Rows are points. The points of each table are mixes of a few directions, plus a little noise. How many directions does each table use, and how many do they share? Where both have some left over, give the other angles between the two spaces (their principal angles), to ten degrees, smallest first.

First (6 x 3):
[[ -37   52    9]
 [ -34 -105   53]
 [   5   51  -18]
 [  -1   -3    2]
 [  14  -45    5]
 [  55   51  -51]]
Second (7 x 3):
[[ 71 -77 -24]
 [-55  59  19]
 [ 61 -67 -22]
 [-41  45  14]
 [  3  -3  -1]
 [ 14 -16  -5]
 [-55  59  17]]
Directions: first 2, second 1, shared 1

First (9 x 8):
[[  -9  -19   48   11   16   68  -46    0]
 [  22  -32   20  -12   32   33  -14  -36]
 [  45   15  -99  -19  -28 -121  104   -1]
 [  11  -24   28   16   -1   49  -18   17]
 [ -36   49  -46   -6    0  -39   10   -9]
 [   0    5   19  -13  -23  -62   14   10]
 [ -21    0   36   25  -11   51  -35   34]
 [  18    4  -58    1    8   -4   33  -11]
 [ -30    3   53   -2   10   25  -47   -5]]
Second (8 x 8):
[[-20  24 -10 -87 -25  86 -33  11]
 [ 26   2 -29  13 -58  30 -23 -13]
 [ 12  57  21 -40 -96  41   8   4]
 [-17  12  21 -28  21   0  12  10]
 [-22 -23   2  -4  69 -13  -1   7]
 [-27 -12  32   6  82 -51  29  12]
 [ 17 -30 -10  64  26 -50   9 -10]
 [ 34 -23 -24  77 -16 -40   0 -21]]
Directions: first 4, second 3, shared 0; angles 40, 60, 70

First (9 x 11):
[[ -42  -21  -19   17   -7    9  -53   39   32    2  -39]
 [  33   38   35   24  -67   36   59  -31  -20   12   30]
 [  56  -46   85  -40  101 -101   20   23   29  -12  -44]
 [  81   27   17   -2  -16   -6  111  -57  -53    7   66]
 [  -2   16  -19   31  -50   35   14   -7   -8    8   15]
 [  -1   40   78  -35  -12   14  -10  -23    1  -11    0]
 [ -32   -9  -79   -7   19    8  -32    4  -13   -5   12]
 [ -23   33  -18  -38    6   24  -24  -30  -26  -15   33]
 [ -64  -74  -83   47   20  -14  -83   83   57    8  -73]]
Second (8 x 11):
[[  13  -34   26   40  -72    8   38   57   18  -24   23]
 [  37  -41   37  121 -103   13   61   55   50   31  -41]
 [  12  -34   25   42  -67    9   33   53   20  -20   20]
 [ -16   20  -17  -56   48   -6  -29  -27  -23  -12   18]
 [ -10   49  -35  -38   89  -12  -46  -79  -17   48  -48]
 [ -29   -8   -3  -92   21   -1  -23   17  -36  -82   96]
 [   6   23  -14   20   29   -3  -12  -40    7   55  -58]
 [ -11   25  -19  -40   54   -6  -28  -39  -19    6   -4]]
Directions: first 4, second 2, shared 1; angles 80

First (9 x 18):
[[ -29  -27   30   14  -28  -15  -69   39   -8   22   86   22   19  -68
    10    6   14  -36]
 [  53   10  -13   -1  -71   64   28   66   55   22  -23  -70  -18  -13
     7  -16  -28   67]
 [   6   45   18  -79   85   28   24   44  -38  -32 -101 -100  -14  -35
    57   10  -13  -41]
 [ -83   16    9  -55   59  -24  -49   24    0    0  -26   80   53  -35
    39    8   41  -61]
 [   5    0  -10    3   -9    1    1  -32    0    4   13   28   -4   17
   -13   -2  -10   10]
 [ -72   -4   -5  -11  -14  -14  -47   55   56   25    2   94   63  -26
    18   -6   51  -11]
 [  61  -33   -7   99   -9  -36   86  -24   -5  -33  -18 -100  -38   84
   -51   -4   12   46]
 [  -8   -7  -15    7  -11  -14  -24  -99  -21   10   63  102   -5   29
   -34    2  -21   -2]
 [  67    0   -8   23   -1   10   49  -72  -39  -19    5  -57  -55   47
   -32    1  -46   26]]
Second (9 x 18):
[[  -1  -36    3    4   59   13  -43   11   16    6   11  -50   17    2
     9  -36    6  -21]
 [ -32  -40  -13   72   55  -76   25  -41   11  -26  -19   25   29   87
   -37  -11   64   -7]
 [ -44   18   32    1  -64  -30   -6  103    4    5    4   23   23  -78
    28   39   43  -16]
 [ -30  -34    5    4   69  -16  -50  -10    2    1   18    2   29    5
     5  -24   23  -40]
 [  38   56    5  -55  -59   61   40   77    9    5  -57  -63  -29  -56
    38   19  -37   35]
 [  89   71  -11  -83  -84  111   40    3  -11   19  -23  -53  -71  -46
    21   14 -107   61]
 [ -43    5   17   -9    0  -26  -22   36   -6    0    5   35   24  -38
    18   17   30  -31]
 [  51  -65  -24   68   15    5  -24 -121    0   12   92   -2  -24   81
   -65  -45  -36   25]
 [ -27   26  -13   -3   10  -43   38  -61  -25  -22  -31   83    2   43
   -17   27   15   -5]]
Directions: first 5, second 5, shared 4; angles 70
